Each row is a point. Examples show where two turns around zero, p and q, send a point. Write where each new point lands after one turn and then the other. Backwards means that the second turn is done in reverse. Each puzzle has new turns, and all numbers are rounded.

Turn p:
[ 0.06 -0.17 -0.22] -> [ 0.05  0.27 -0.06]
[-0.09 -0.31  0.47] -> [ 0.13 -0.33 -0.45]
[-0.17  0.28  0.01] -> [-0.24 -0.13  0.18]
[ 0.21  0.21 -0.26] -> [0.06 0.19 0.34]
Turn q:
[-0.01  0.34 -0.02] -> [ 0.03 -0.10 -0.32]
[ 0.00  0.30 -0.17] -> [ 0.12 -0.21 -0.25]
[-0.14 -0.45 -0.04] -> [-0.13  0.00  0.46]
[ 0.38 -0.34  0.16] -> [0.20 0.42 0.26]
[-0.24  0.16  0.06] -> [-0.22 -0.13 -0.15]
Where do these land?
p, then q: [ 0.06 -0.11  0.69] -> [0.32 0.06 0.62]
p, then q: [ 0.07  0.02 -0.35] -> [-0.08  0.03 -0.35]
p, then q backwards: [-0.05  0.19 -0.09] -> [-0.11 -0.18  0.04]
p, then q: [ 0.17 -0.02 -0.01] -> [ 0.11  0.12 -0.06]
p, then q: [-0.25 -0.08 -0.24] -> [-0.15 -0.27 -0.17]

Turn p:
[-0.17 -0.27 -0.01  0.36] -> [ 0.18  0.05 -0.30  0.32]
[-0.13 -0.15 -0.49  0.00] -> [ 0.45  0.20 -0.10 -0.17]
[ 0.09 -0.29  0.18 -0.24] -> [ 0.11 -0.27  0.27  0.15]
[ 0.02  0.42  0.04 -0.15] -> [-0.31  0.01  0.04 -0.33]
[ 0.02 -0.28  0.18  0.14] -> [ 0.06 -0.10 -0.01  0.34]
[-0.11  0.14 -0.12 -0.33] -> [ 0.06 -0.13  0.08 -0.36]
[0.28 0.43 0.22 0.23] -> [-0.55  0.24  0.02  0.04]
Turn q:
[-0.19 -0.34 -0.07  0.12] -> [ 0.22 -0.34  0.00  0.06]
[-0.07 -0.10 -0.29 -0.30] -> [-0.14 -0.13 -0.26  0.29]
[-0.01  0.13 -0.16  0.27] -> [0.22 0.16 0.15 0.14]
[ 0.40 -0.09 -0.16  0.26] -> [ 0.38  0.25 -0.22 -0.07]
[-0.05  0.25  0.40 -0.10] -> [-0.31  0.08  0.24 -0.27]
[-0.43  0.23  0.17 -0.40] -> [-0.57 -0.19  0.24  0.12]
[ 0.35 -0.07  0.11  0.14] -> [ 0.18  0.17 -0.15 -0.27]
Where do these land?
q, then p backwards: [ 0.20  0.10 -0.37  0.26] -> [ 0.07 -0.29 -0.28  0.29]
p, then q: [ 0.53  0.13 -0.17  0.02] -> [-0.31  0.19  0.40 -0.19]
q, then p: [-0.32  0.09 -0.18 -0.14] -> [ 0.01 -0.01 -0.30  0.27]
p, then q: [-0.14 -0.20 -0.08 -0.07] -> [ 0.11  0.07 -0.21 -0.09]
p, then q backwards: [-0.04 -0.08  0.14  0.00] -> [-0.12 -0.07 -0.07 -0.06]
p, then q: [-0.22 -0.04  0.66 -0.07] -> [ 0.39 -0.57  0.03  0.08]

Turn p:
[-0.31 -0.60 -0.32 -0.28 -0.43 -0.28] -> [ 0.16 -0.56 -0.28 -0.35 -0.28  0.53]
[ 0.12 -0.10  0.40 -0.14  0.03  0.35] -> [ 0.37  0.16  0.37 -0.05  0.16 -0.03]
[ 0.32  0.40 -0.21  0.15 -0.25  0.25] -> [ 0.09  0.51 -0.39  0.10  0.03 -0.13]
[-0.21  0.02  0.22 -0.42  0.22  0.07] -> [-0.12  0.04  0.43 -0.19  0.16  0.24]
[ 0.19  0.06 -0.19  0.20  0.26 -0.40] -> [-0.35 -0.21 -0.20  0.00  0.04 -0.37]
[ 0.09  0.18  0.18  0.13 -0.12  0.02] -> [ 0.06  0.21  0.04  0.06 -0.16 -0.17]
[-0.18 -0.03  0.13  0.18  0.35  0.23] -> [-0.02 -0.06  0.28  0.37  0.20  0.00]
[-0.02  0.10  0.06  0.34  0.05 -0.18] -> [-0.13 -0.06 -0.02  0.22 -0.19 -0.25]
[-0.01 -0.03 -0.26 -0.15 -0.11 -0.05] -> [-0.05 -0.03 -0.22 -0.14  0.02  0.17]
Turn q:
[ 0.20 -0.02  0.12 -0.20 -0.18  0.01] -> [ 0.18  0.04  0.10 -0.15  0.05 -0.24]
[-0.02  0.04  0.03 -0.08 -0.38  0.05] -> [ 0.06 -0.02  0.32 -0.21 -0.05 -0.05]
[ 0.44  0.13 -0.19 -0.30 -0.09  0.15] -> [ 0.27  0.42 -0.06 -0.26 -0.08 -0.19]
[ 0.22 -0.14  0.15  0.15  0.28 -0.56] -> [-0.17 -0.34 -0.49  0.05 -0.04 -0.34]
[ 0.26  0.09  0.28  0.04 -0.08  0.17] -> [ 0.09  0.13  0.17  0.16 -0.04 -0.33]
[-0.27  0.21 -0.03  0.14  0.10 -0.01] -> [-0.32  0.03  0.05  0.09  0.03  0.19]
[-0.31 -0.20 -0.11  0.53 -0.10  0.31] -> [ 0.02 -0.20  0.27  0.37 -0.32  0.42]
[-0.51 -0.11 -0.25 -0.28  0.44 -0.12] -> [-0.13 -0.07 -0.34 -0.06  0.45  0.53]
Where do these land?
q, then p backwards: [-0.29  0.18  0.21 -0.39  0.01 -0.10] -> [ 0.16  0.03 -0.08 -0.32  0.42  0.07]
p, then q: [-0.12 -0.12 -0.10  0.43  0.01  0.02] -> [ 0.03 -0.23 -0.03  0.10 -0.39  0.08]
q, then p: [ 0.42  0.02 -0.06  0.14 -0.48  0.15] -> [ 0.16  0.20 -0.02 -0.43 -0.41 -0.19]
p, then q: [-0.16 -0.11 -0.07 -0.28  0.16 -0.37] -> [ 0.22 -0.18  0.11 -0.02  0.38  0.22]
q, then p: [ 0.05 -0.52  0.02 -0.24  0.09 -0.10] -> [ 0.12 -0.23 -0.23 -0.16  0.41 -0.20]
p, then q backwards: [ 0.16  0.37  0.32  0.16  0.01 -0.04] -> [ 0.33  0.35  0.16  0.06 -0.10  0.16]
q, then p backwards: [-0.06  0.19 -0.33  0.18  0.18  0.43] -> [-0.35  0.35 -0.02  0.00 -0.26  0.30]

Turn p:
[ 0.10  0.34 -0.45  0.39  0.06 -0.23 -0.31 -0.49  0.29] -> [ 0.10  0.19  0.57  0.45 -0.26 -0.05 -0.12 -0.45  0.31]
[-0.13  0.03  0.21 -0.07  0.20  0.15  0.34 -0.19  0.16] -> [-0.27  0.10 -0.17 -0.07 -0.05 -0.02  0.25 -0.25 -0.24]
[-0.43 -0.23 -0.15 -0.05  0.09  0.00 -0.09 -0.17 -0.46] -> [-0.29 -0.18 -0.06  0.38  0.35 -0.18  0.12  0.24  0.15]
[ 0.06  0.14 -0.08 -0.05 -0.25 -0.29  0.45  0.12 -0.21] -> [ 0.02  0.22 -0.07  0.19 -0.02  0.09 -0.26  0.27 -0.44]
[ 0.03 -0.43  0.10  0.10  0.28  0.20  0.04  0.40 -0.06] -> [-0.11  0.02 -0.11 -0.38  0.00  0.10  0.33  0.40  0.20]
[ 0.25 -0.15 -0.09 -0.28 -0.20  0.06 -0.02 -0.23 -0.04] -> [ 0.35  0.06 -0.12  0.06  0.11 -0.32  0.03 -0.04 -0.07]
[-0.15 -0.05  0.24  0.04  0.25  0.69 -0.56 -0.02  0.21] -> [ 0.02 -0.49 -0.13 -0.29  0.06  0.12  0.43 -0.40  0.52]
[-0.05 -0.04 -0.34  0.11 -0.28 -0.37  0.07  0.30 -0.03] -> [ 0.03  0.23  0.01  0.16 -0.10  0.08 -0.45  0.37  0.10]
[ 0.38 -0.21  0.10  0.18 -0.06  0.07  0.06  0.15 -0.32] -> [ 0.28 -0.10  0.09 -0.09 -0.10  0.01  0.23  0.43 -0.14]
[-0.17  0.06  0.22  0.05  0.04 -0.35  0.12 -0.22  0.19] -> [-0.35  0.03  0.14 -0.02 -0.16 -0.20 -0.17 -0.17 -0.20]
[-0.03  0.11  0.09  0.06 -0.30  0.00  0.12 -0.01  0.32] -> [ 0.03  0.01 -0.19 -0.02 -0.33  0.02 -0.22 -0.19 -0.08]
[ 0.13  0.43  0.15 -0.49  0.17  0.06 -0.22  0.36 -0.06] -> [ 0.19 -0.10  0.04 -0.38  0.52  0.35 -0.19 -0.20 -0.12]
Turn q:
[-0.19  0.02  0.36  0.38  0.08 -0.26 -0.10  0.44 -0.14] -> [-0.38 -0.12 -0.02  0.03  0.17 -0.19  0.06 -0.60  0.13]
[-0.21  0.09 -0.27 -0.20  0.13  0.12 -0.14  0.39 -0.10] -> [ 0.12 -0.13 -0.16  0.01 -0.08 -0.05  0.38 -0.17 -0.37]
[ 0.16 -0.21  0.14  0.06  0.19 -0.22 -0.16  0.08  0.17] -> [-0.15 -0.13 -0.19  0.33  0.17 -0.06 -0.13 -0.01  0.11]
[ 0.21  0.28 -0.11  0.20  0.10  0.58  0.19 -0.75  0.03] -> [ 0.21  0.62  0.56  0.04 -0.02  0.30  0.10  0.49  0.18]
[-0.21  0.26 -0.24 -0.15  0.02 -0.27  0.00  0.16  0.10] -> [ 0.22 -0.24 -0.20 -0.22  0.15 -0.08  0.27 -0.05  0.02]
[-0.22 -0.15 -0.24  0.05  0.25  0.03  0.21 -0.44 -0.23] -> [ 0.36  0.45 -0.13  0.02 -0.23  0.15  0.02 -0.04  0.24]
[-0.30 -0.20 -0.22  0.00 -0.17 -0.14  0.00  0.31  0.19] -> [-0.02 -0.31 -0.25 -0.07 -0.27 -0.29  0.17 -0.05  0.05]
[ 0.49 -0.15 -0.13 -0.11 -0.36 -0.06  0.19 -0.04 -0.03] -> [ 0.11 -0.01  0.08 -0.10  0.00 -0.28 -0.48  0.31 -0.19]
[ 0.02  0.07  0.04 -0.07 -0.43  0.00 -0.35  0.05 -0.15] -> [-0.36  0.01 -0.11 -0.34  0.02 -0.02 -0.03  0.12 -0.26]
[ 0.23 -0.01  0.67 -0.18  0.19  0.23  0.18 -0.20  0.15] -> [-0.10 -0.14  0.42  0.29  0.08  0.54 -0.36  0.00  0.09]
Where do these land?
p, then q backwards: [-0.13 -0.04 -0.02 -0.06 -0.07 -0.17 -0.13  0.07 -0.10] -> [ 0.20 -0.04  0.10  0.02 -0.09 -0.12  0.01 -0.04  0.12]
q, then p: [ 0.12 -0.19 -0.15 -0.33  0.02 -0.06 -0.13  0.22 -0.28] -> [ 0.21 -0.05  0.17  0.36  0.23 -0.03  0.06  0.25  0.07]
p, then q: [ 0.28 -0.10 -0.19 -0.25  0.18 -0.04  0.22 -0.08  0.11] -> [ 0.26  0.03  0.15 -0.16  0.40  0.09  0.02 -0.06 -0.04]
p, then q: [ 0.03 -0.11  0.36  0.74  0.09  0.27 -0.33  0.23  0.03] -> [-0.17 -0.49  0.20 -0.02 -0.68 -0.03 -0.37  0.17 -0.03]
q, then p: [-0.12 -0.19  0.12 -0.31 -0.10  0.36 -0.01 -0.53  0.05] -> [ 0.35 -0.30 -0.44 -0.08 -0.07  0.38 -0.05 -0.03  0.14]
q, then p backwards: [-0.16 -0.23  0.11  0.01 -0.11 -0.12  0.24 -0.16 -0.10] -> [-0.03  0.02 -0.06  0.08 -0.18 -0.04 -0.14  0.13  0.36]
q, then p: [-0.10  0.30 -0.09  0.10 -0.08  0.08  0.29  0.03 -0.30] -> [ 0.13 -0.04  0.05 -0.10  0.17 -0.17 -0.01 -0.23 -0.41]
p, then q: [-0.09  0.34  0.16 -0.33  0.20 -0.06  0.08  0.16  0.42] -> [ 0.14  0.23 -0.14 -0.13 -0.01  0.55  0.19  0.22 -0.12]
p, then q: [ 0.01  0.12 -0.33 -0.28 -0.20 -0.02  0.24  0.07  0.42] -> [ 0.05  0.24  0.01 -0.21  0.35  0.01  0.32  0.37 -0.11]
q, then p: [ 0.38  0.28  0.39 -0.19 -0.18 -0.12 -0.17 -0.03 -0.03] -> [-0.24 -0.24  0.04 -0.22  0.43  0.04  0.28  0.02  0.25]
p, then q backwards: [-0.21 -0.16 -0.37  0.91  0.26 -0.11 -0.31  0.02 -0.23] -> [-0.12 -0.13  0.32  0.38  0.07  0.54  0.11 -0.33  0.76]
